Every row gives one point. Two turns around zero, p and q, are shown by what they do to some points. Write where each new point lands after one turn and then the other. Backwards means that the second turn is done in reverse. Each puzzle has new turns, and all numbers are rounded.
(in the rows, 128 means zero)

Turn p:
[162 162] -> [ 92 160]
[129 114] -> [142 130]
[140 116] -> [139 141]
[139 130] -> [125 139]
[ 70 119] -> [141  71]
Turn q:
[172  89] -> [97 78]
[131 144] -> [144 128]
[ 98 140] -> [135 160]
[111 139] -> [136 147]
Where do these land?
p, then q: [147 105] -> [152 110]
q, then p: [ 84 147] -> [ 81 136]
q, then p: [153 132] -> [151 138]

Turn p:
[186 130 155] -> [140  71 102]
[100 122 131] -> [127 144 152]
[115 103 102] -> [ 94 144 134]
[110 158 125] -> [152 153 125]
Turn q:
[143  88 141] -> [160  97 127]
[157 155 131] -> [135 155 156]
[157 143  94] -> [149 170 123]
[ 70 130 138] -> [ 78 103 108]
[113 124 136] -> [117 115 125]
Where do these land?
p, then q: [165 131  70] -> [106 160  71]
q, then p: [134 124 154] -> [126 108 146]
p, then q: [104 111 152] -> [125 103 156]
q, then p backwards: [110 146 136] -> [126 105 115]

Turn p:
[161 187  89  84 112 149] -> [133 169  70 104 136 183]
[ 83 130 133 101 151 138] -> [ 98  96 142 107 110 152]
[130 144 108 135 150 127] -> [108 128 113 147 136 141]
[131 125 152 138 151 150] -> [134 118 158 142 140 146]
[160  98 115 126 142 118] -> [146 107 108 139 157 112]
[114 103 167 152 123  95] -> [122 124 169 127 131  80]
[117 108 131 162  68 119] -> [154 153 136 133  86  81]
Turn q:
[122 101 149 118 154 105] -> [133  86 128 119 153 122]
[127 106 121 121  97 110] -> [113 111 128 110  99 117]
[108 110 110 173 127 103] -> [ 80 115  94 134 132 131]
[127 169 172 100  79 133] -> [146 173 159  73 122 105]
[142 125 106 174 151 170] -> [107 147 129 192 138 138]
[111 154 137 111 138 170] -> [146 157 157 129 142 159]
[160 132 101  99 151 104] -> [173 107 100 140 111 124]
Where do these land?
p, then q: [180 113 160 103 168 147] -> [160 100 149 181 167 125]
q, then p: [116 113 135 100 126 103] -> [150 103 118 105 135 123]
p, then q: [118 145 102 110 142 126] -> [118 128 134 132 113 163]
q, then p: [ 92 123 140 146 129 142] -> [112 109 151 125 115 154]
q, then p: [107 155 102 183  93  98] -> [ 82 136  88 118  75 146]
p, then q: [105 177 122 153  85 113] -> [127 184 110  83 118 138]
p, then q backwards: [162 101 133 109 164 131] -> [119 116 150 120 179 113]
p, then q: [144  97 130 120 116 163] -> [138 120 141 157 110  94]

Turn p:
[117 115 111 133 142 129 117 166 138] -> [136 121 132 116 125  90 112 150 133]
[185 148 124 167  74 152 167  85 128] -> [ 83 122  88 179 139 171 107  77 154]
[116 111 109 112 159  67 156 111 110] -> [118 114 149 137 142 136 134 157  56]
[ 88 123 143 125 128  89 146 148 108] -> [138 121 148 151  97 116 153 156  98]
[105 139 112 128 134 149 156 115 141] -> [112 134 106 130 135 145 135 163 140]
[127 129 152 153 151 122 133 120 152] -> [124 132 155 146 156 125 141 135 146]
[162 153 111 160  92 166  90 118 137] -> [107 162 103 123 126 123  95  80 170]
[113  83 140 129 150 133 133 127 103] -> [172 119 145 137 131 143 111 151 116]
[ 94  86 141  94 132 107 106 136 148] -> [143 110 178  91 105 131 131 153 122]
[197 178 131 106  99 178 102 154 135] -> [126 121  69  95 133 106 136  53 169]
[103 142 135 101 148 117 103 129 106] -> [152 152 134 104 119 122 153 134 102]
Turn q:
[158 126  80 139  86 100 150 114 124] -> [154 109  89 131 135 106 140 184 140]
[ 97 141 156 129 170  96 109 110  79] -> [136 116 108 145  86 135  93  68 115]
[166 130  86 137 147 154 122 121 136] -> [149 132 143 112 140 147  97 174 128]
[121 117 176 129 129  93 123 113 130] -> [145 134 131 158 106 114 152  90 123]
[135 151 147 109 160 130 159 148 158] -> [134 156 132 107 157 136 139 108  84]
[103 112 148 158 111 171 157 113 155] -> [ 86 150 139 171 150 154 152 142 131]
[162 138 151 161  99 113 144 170 136] -> [124 181 116 122 121  81 148 147 125]
[143 167 148  95 149 129 111 132 109] -> [146 139 124  84 105 148 123  97 121]
[117  76  98 112  98 168 115 157 118] -> [ 78  88 165 112 126 114 132 164 146]
[ 78 122  89 111 131 126  90 103 135] -> [128  74 133 136 154 143 104 106 167]
Where do these land?
q, then p: [110 118 115  90 160 110 149 137 132] -> [167 128 135 128 138 154 109 129  93]
q, then p: [140 108  95  98 167 133 124 139 125] -> [181 115 145 110 121 132 123 107 116]
p, then q: [137  95 137 159 125  88 125 147 162] -> [127 141 150 170 107 101 141  87 131]
q, then p: [106 105 100  98 142 139 133  70 131] -> [171 110 132 137 146 143  80 138 162]
p, then q: [119 145  93 145  79 147 114 110 168] -> [108 113 125 124 176 139 138  94 177]
p, then q: [143 159 166 157 160 138 138 121  86] -> [158 167 101 145 130 145  94 160 103]
p, then q: [139 182 108 120  84 111 125 148 116] -> [126  85  72 150 142 130 136 135 151]
q, then p: [122 120 205 121 150 143 134 115 152] -> [130 155 104 178 135 175 160 116 144]
q, then p: [110 100 105 152 167 116  90 160  77] -> [134 159 191 105  82 124 108  99 120]
p, then q: [135 146 124 139  71 147 151 150 128] -> [122 108 120 158 163 117 135 155 168]
p, then q: [147 129 160 128 102 136 125 111 130] -> [130 136 137 153 136 161 145 142 135]

Turn p:
[147 108 117 108 129 131 154 110 150 148 133] -> [110 104 123 146 138 127 141 151 105 151 115]
[187 104 113 159 127 126  80 132 146 127  85] -> [131 165 118 178 147 137 142 122 115 145 196]
[157 111 130 129 145 102 160 140 121 156 138] -> [100  86 101 147 134 120 128 113 133 143 131]
[148 107 131 158 102 125 134 116 129 128 146] -> [124 136 115 127 113 116 130 131 135 174 141]
[109 121 125 138 149 143 114 144 139 154 140] -> [160 112 131 132 141 121 155 115 136 124 122]
[129 157 135 126 143 126  87 115 110 153 140] -> [149 153 105 134 151 101 122 109 126 106 111]
[100 118 101 125 144 132 102 128 108 123 119] -> [166 129 118 123 142 147 121 144 139 105 134]
[132 107 130 124 115  93 138 124 155 129 119] -> [120 105 128 127 116 123 121 132  94 142 153]
[132 113 148 116 116 138 125 128 124 125 120] -> [125 138 122 130 112 148 135 121 115 133 121]
[102 167 137 120  95 142 146 128 109 139 115] -> [128 139 160 113 130 138  92 109 130 132  89]
[101 135 137 125 144 125 155 122 146 152 139] -> [136  91 144 130 121 107 131 126 123 124 101]
[123 222 108 104 115 135 142 140  95  75 147] -> [ 80 168 161  71 154 118  91 137 167  83 102]
[114 118 137 139 145 139 146 120 121  31 109] -> [109 147 149 116  65 153 127 175 161  93 156]
[112 105 143 121 124 136 107 146 139 152 141] -> [155 119 119 118 128 136 157 105 111 135 122]
Turn q:
[148 110 111 170 105 131 140 106 126 114 149] -> [113 140 127 153 169 161 113 139 142 126 112]
[163 115 156  66 140  90  91 150 121 141 156] -> [131 163  66 132 100  81 162 103 109 131 115]
[ 94 158 115 133 142 152 124 116 118 132 116] -> [147 108 147 101 134 121 104 138 132 128 156]
[107 139 149 118 132 163 130 135 108 102  88] -> [131  70 138 115 126 130 126 118  98 133 147]
[138 147 118 145 121 132 140  94 155 116 117] -> [136 123 141 164 126 146 108 152 140 124 144]
[168 106 123 104 169 108 103 151 128 143 137] -> [129 164  90 120 110 119 161 110 119  90 130]
[142  91 108 141 125 116 166 117 152 119 136] -> [ 98 149 147 160 138 156 144 119 152 122 128]
[ 92 140 147 131 142 120 109 122 108 119 117] -> [158 122 142 111 132 118 113 110 101 142 136]
[117 146 139 131 118 102  80 156 126 160 101] -> [157 138 117  91  82 128 112 130 108 135  98]
[123  99 110 139 105 152 141 103 151 133 142] -> [ 81 139 142 142 141 139 105 139 144 131 135]
[104 141  99 136 106 120 145 123 127 117 120] -> [135 120 145 122 132 152 122 134 154 158 136]
[149 118 163 109 174 107 118 162 160 139 158] -> [130 169 126 136 109  88 178 132  99 100 119]
[113 145 148 128 130 149 161 116 100 143 109] -> [135  81 150 125 135 107 114 112 142 120 123]
[133 138 106 140  83 149 145 138 113 113 146] -> [111 105 116 123 158 146 129 155 152 154 114]
Where do these land?
p, then q: [132 162 120 108 156 133 173 147 138 108 132] -> [116 126 171 131 120 128 144 109  86 155 140]
q, then p: [123 142 126 143 129 126 153 140 126  85 148] -> [114  97 125 156 120 125 150 114 153 128 117]
q, then p backwards: [ 96 167 121 106 120 143 147 153 126 129 164] -> [126 127  93 156 122 132 141 123 157 121 178]
p, then q: [ 85 119 137 112 157 132 119 144 144 117 134] -> [104 104 113 161 139 141 156 114 122 137 130]
p, then q: [101  85 124 111 105 130 117 150 173 142 121] -> [ 97 101 106 132 156 100 135  97 147 102 108]
q, then p backwards: [153 125 118 123 115 120 124 116  80 115  97] -> [120 101 134 122 136 112 126 155  88 161 125]
p, then q: [156 127 150 143 112  91 106 125 111 161 123] -> [153 161 111 122 145 135  85 124 155 125 139]
q, then p: [184 137 129 133 125 126  92 104 111 127 133] -> [134 148 132 130 166 133 124 157 160 124 169]
q, then p backwards: [100 101 149 137 130 171 136 144 152 134 108] -> [127 148 137 100 117 112 165 138 166 107 115]
q, then p: [156 155 131 138 114 104 115  74 115 130 116] -> [141 166 123 151 154 110 142 132 138 146 173]
p, then q: [ 99  78 130 119 138 145 146 130 146 145 145] -> [ 81 108 126 131 123 145 141 106 149 107 105]
p, then q: [151 138 100 162 135 116 107 111 114 143 116] -> [158 172 126 124 134 132 130 154 127 105 125]
